Rows are points. A path goes straight from each point to the next, and from the last back to the first. The post is the endless flat space through its rows: a point in 2 columns, a line in 3, a plane in 4, and so on, so that a path can go around it. How many times does the path go around the post? Going back the other way cancels.
(in the rows, 128 means zero)

Post:
[[121 111  94]
 [119 126 168]]
Path:
[[117 149 125]
 [138 131 156]
 [139 104 122]
 [115  71  54]
 [117  68 114]
 [133  83 155]
 [116  87 103]
 [ 83 127  89]
 [117 159 144]
 [163 149 168]
 [159  87 143]
 [120  66 160]
 [135  53 113]
 [100 100 162]
 [107 133 150]
 [ 70  92 103]
 [118  47 156]
 [140  85 153]
 [106  80 128]
 [101 119  66]]
Times around: 2

Post:
[[ 82  70 168 101 148 164 113 126 198]
 [172 125 189 199 132  72 117 162 121]
 [160 135 109 159 129 113 159 137 164]
 [121 138 104 130  74  96 198 131 167]
 [109  90 120  88 109 112 103  83 143]
 [127 120 117  87 157 132 177 148  72]
 [116  83 145 173 132 148 136 166 150]
 [126 146 129  94 120 160  87 123 123]]
Path (17 x 9):
[[157 116 128  95 104 170  99 141 171]
 [137  76 122 163  87 143 155 126 127]
 [105 148 137 213  54 133 145 111 179]
 [112 133 181 163 144 117  58 127 123]
 [121  87 143 190 134 140 146 202 124]
 [150 109 103 117 146 145 176 166 114]
 [149 133  94 109  51 119 151  78 194]
 [162 144  87 129 138 180 216 143 167]
 [151  76 104 102 145 114 135 134 133]
 [ 88 112 157 113 108 140 137 191 171]
 [129  68 110 148  93 156 138 152 229]
 [141  90 157 122 110  88 159  86 135]
 [115 107 180 150 180 163 134 109 154]
 [121 143 129 102 170 149 169 151 133]
 [132 109 130 105 139  80 141 149 133]
 [145  79  90 115 124  92 164 115 183]
 [158  93 180 119 209 116 108 171 165]]
Times around: 2

Post (17 x 18):
[[119 110  65 168  99 190 111  90 107 138 121 140  59 168 176 105 117 109]
 [105 148 189 112 161 107 201 129 108 141 106 129 139  92 144 110 140 115]
 [ 70  88 100 156 160 162 106  51 176 134  95 140  89 144 205 120 169 134]
 [102 146 130 204 123 157 126  82 163  68 144  98 145  64  62  76  76  31]
 [141  77 100 153 126 180 146  93 138 115  96 142 101 198 118 111 168 121]
 [119 160 154 163 137 102 118 113 119  78 157 109 159 129 124  64 144  69]
 [113 159 177 160 171 116 141 179 152 126 108 165 180 123 181 158 117 144]
 [130 107 117 133  52 171 108  73 155  92  79 142  92 156 154  96 161 115]
 [ 88 180 141 162 131  33 163 189 141 129 106 140 141 110 118 108 136 124]
 [142  97  87 111 137 141 114  86 151  82 118 154  69 159 126 104 111  80]
 [ 94 192 133 137 129  59 217 120 142 117 131 159 200 143 108 102 115  57]
 [149 140 121 178 104 149 122  66 171 119 151 166  89 138 137 128 164 121]
 [ 68 163 143 150 121 101 128 125 105 117 150 174 162 106  51 111 106  70]
 [120  71 143 169 106 137 117  61 154 131 114 126  83 155 142 120 127  66]
 [130 129  97 117  97 139 102  73 168 178 139 123 120 156 105  82 117 121]
 [140 123  97 128 141 167 103 111 127 122  92 120  97 145 162 183 171  89]
 [103 131 153 122 136  79 192 195 149 136 181 156 178  95 140 128 142  96]]
Path (19 x 18):
[[100 100 115 145 110 161 200  53 149 127  64 129 123 160 146  69 153  87]
 [109 140 101 180  92 136 133 114 158 153 139 138 100 159  91  91 135  89]
 [ 88 141 178 149 119 123  81 144 165  74  90 170  87 106  93 128 159 134]
 [ 44 146 147 179 136 134 151  58 121  83 114 103  65  87 188  99 151  87]
 [109 160 114  95 125 112 174 110 158 122  93 146 166 132  94  97 122 137]
 [102 150 159 165 133 114  87 123  98 113 135 117 131  60 149  96 111  97]
 [135 128 133 161  84 162 113 111 168 167  93 173 170 173 120  92 177 144]
 [148 121 141 196  80 105 158 130 138  75  71 138 126 130 199  46 199 144]
 [144 128 143 134 136 190 104  90 125  89 141 175 140 171 160 111 173  84]
 [ 88 150  87 144 125  87 152 105 174 129 118  88  90  99 113 106 132  51]
 [119 141  98 151 136 143  83 123 140  74 101  94  88 172 153 143  97  85]
 [167  97 139 167 104 146 152 122  99  82 104 118 118 166 122 109 113  84]
 [143  92 133 127 164  82 176 104 177 124 110 124 103 146 122  67 165 132]
 [164  66  96  93 137 162 186 173 171 140 114 156 154 178 140  87 100 100]
 [138 161  78 178  97 162  83 143 156 115 110 162  57 176 119 121 142 143]
 [ 90 146 141 124 115  89 114 157 143 131  97 142  96  92 131 154 131  87]
 [101 123 148 130 138 111 119 109 158 141 176 121 107 143 144 138 123 100]
 [133  75 106 105 115 104 105 142 136  80 151 113 122 135 152 129 130  53]
 [132 119 138 131 106 117 181  95  31 110 100 186 110 127  96 114 161  63]]
Times around: 3
